Each row of a before or after table is a point. The points were changed in one or more steps. Then noise was added and the rows were shuffled. The steps act on how far a point lies along the listed directions, d1 being the first. What was done? A step turns or swaps two directions, mirrors them in a line or flattens them onto one, adds a multiple of one to another, or multiplies one. Angles are multiples of 10 degrees, from the lower direction toward the higher: turns from -170 to 170, lines from 10 to 170 but not 90. Use the fewest steps. Two steps may share a direction if one is a turn and the other turns, adds or multiplies; they go together, in the order done. Otherwise the lowest direction goes first.
In the rows, 128 means zero.

Directions:
(1): [169 170]
(2): [ 86 169]
Before (13 x 2)
[[141 162]
 [ 84 165]
 [156 169]
 [153  90]
 [114  98]
 [147 107]
 [131 107]
 [112  44]
 [ 88 160]
 [ 31 123]
 [ 72  73]
 [155  79]
 [ 98  65]]
After (13 x 2)
[[192  98]
 [158 114]
 [132  30]
 [212 112]
 [ 90  84]
 [ 96  89]
 [ 93 142]
 [149 131]
 [ 87 157]
 [166 153]
 [178 155]
 [149 147]
 [183  73]]
Steps: turn d1 and d2 by 90 degrees

Directions:
(1): [176 138 173 139  52 121]
(2): [ 89 177  91 104  79 173]
(3): [149 113  56 190 107 114]
(4): [ 86  80 116  90  88  71]
(5): [ 77  83 162 178 114 172]
(6): [ 85 186 149 171 133  74]
Before (14 x 6)
[[ 96  87 101 149 191  46]
 [152 111 163  58 113 141]
 [163  85  61 109 178  95]
 [128 137 186 112 232 109]
 [ 87 184  96 206 122 169]
 [ 55 134  52 127 143  99]
 [139 139 110 124 112  77]
 [171 139 191  86 183  99]
 [130  95 216 112 144  85]
 [105 131 129 180  87 153]
 [175 115 129  70 140 149]
 [132 154 114 165 178 119]
 [ 86  88 119 107 184 183]
 [106 119 154 103  70 109]]
After (14 x 6)
[[136 130  84 121 119  80]
 [131 106 239  78 147  87]
 [152 139 210  58 215 104]
 [108 139 159  94  79 101]
 [116 135  70 190  93 185]
 [133 126 118 178  68 145]
 [ 86  55  96 166 175  66]
 [134 109 100 160 163 142]
 [132  99  57 169 191  99]
 [ 69 104 163 136 164 184]
 [145 154 146  88 170 139]
 [ 47 109  48 156 123 120]
 [111 106 216  78 233 139]
 [129 162 191  55 135 127]]
Steps: turn d1 and d5 by -30 degrees; multiply d3 by 1.6; flatten d4 and d6 onto the line at 20 degrees

Directions:
(1): [114 120 193 168  83 224 107 164 135 125 165 148]
(2): [128  69 191 157 112  50 143 159 147 181 111 167]
(3): [134 132 138 106 204 169 206 129 194 137 128 175]
(4): [133 100 122 100 193 150  94 149  72 215 171 112]
(5): [210 163 104  96  68 131 153 127  97 160 148 196]
Before (9 x 12)
[[138  88 148 137 162  66 153 110 161 142  97 142]
 [137 105 110  97 162 153 146 122 142 145 131 169]
 [129 134 128 156 120 249 105 161 148  96 169 133]
 [ 99  88 154 135 157 102 117 149 118 177 133 115]
 [170 133 117 100 168  91 177 159 128 175 126 180]
 [168 127 124 120 128  52 131 123  97 185 141 135]
 [159 120 133 138  91  45 116 127  75 172 135 164]
 [154 171  71  91 180 136 142 114 152 120 114 112]
 [ 91  76 128 155 113  36  85 127  90 123  89  75]]
After (9 x 12)
[[158 135 125 135  95  56 116 122  71 158 140 159]
 [136 112 154 170 111 219 113 174 156 123 159 150]
 [141 101 111  96 163 157 147 119 140 150 130 170]
 [169 143 106  94 175 104 174 151 129 165 128 177]
 [148 182  57  87 179 152 141 110 148 111 115 103]
 [ 89  87 119 145 123  53  84 125  85 110  94  66]
 [141 101 141 129 166  74 151 103 159 133  99 136]
 [163 134 115 114 138  64 127 118  90 173 144 128]
 [ 99  90 151 139 157 104 120 150 122 176 138 115]]
Steps: add 0.5 times d1 to d2
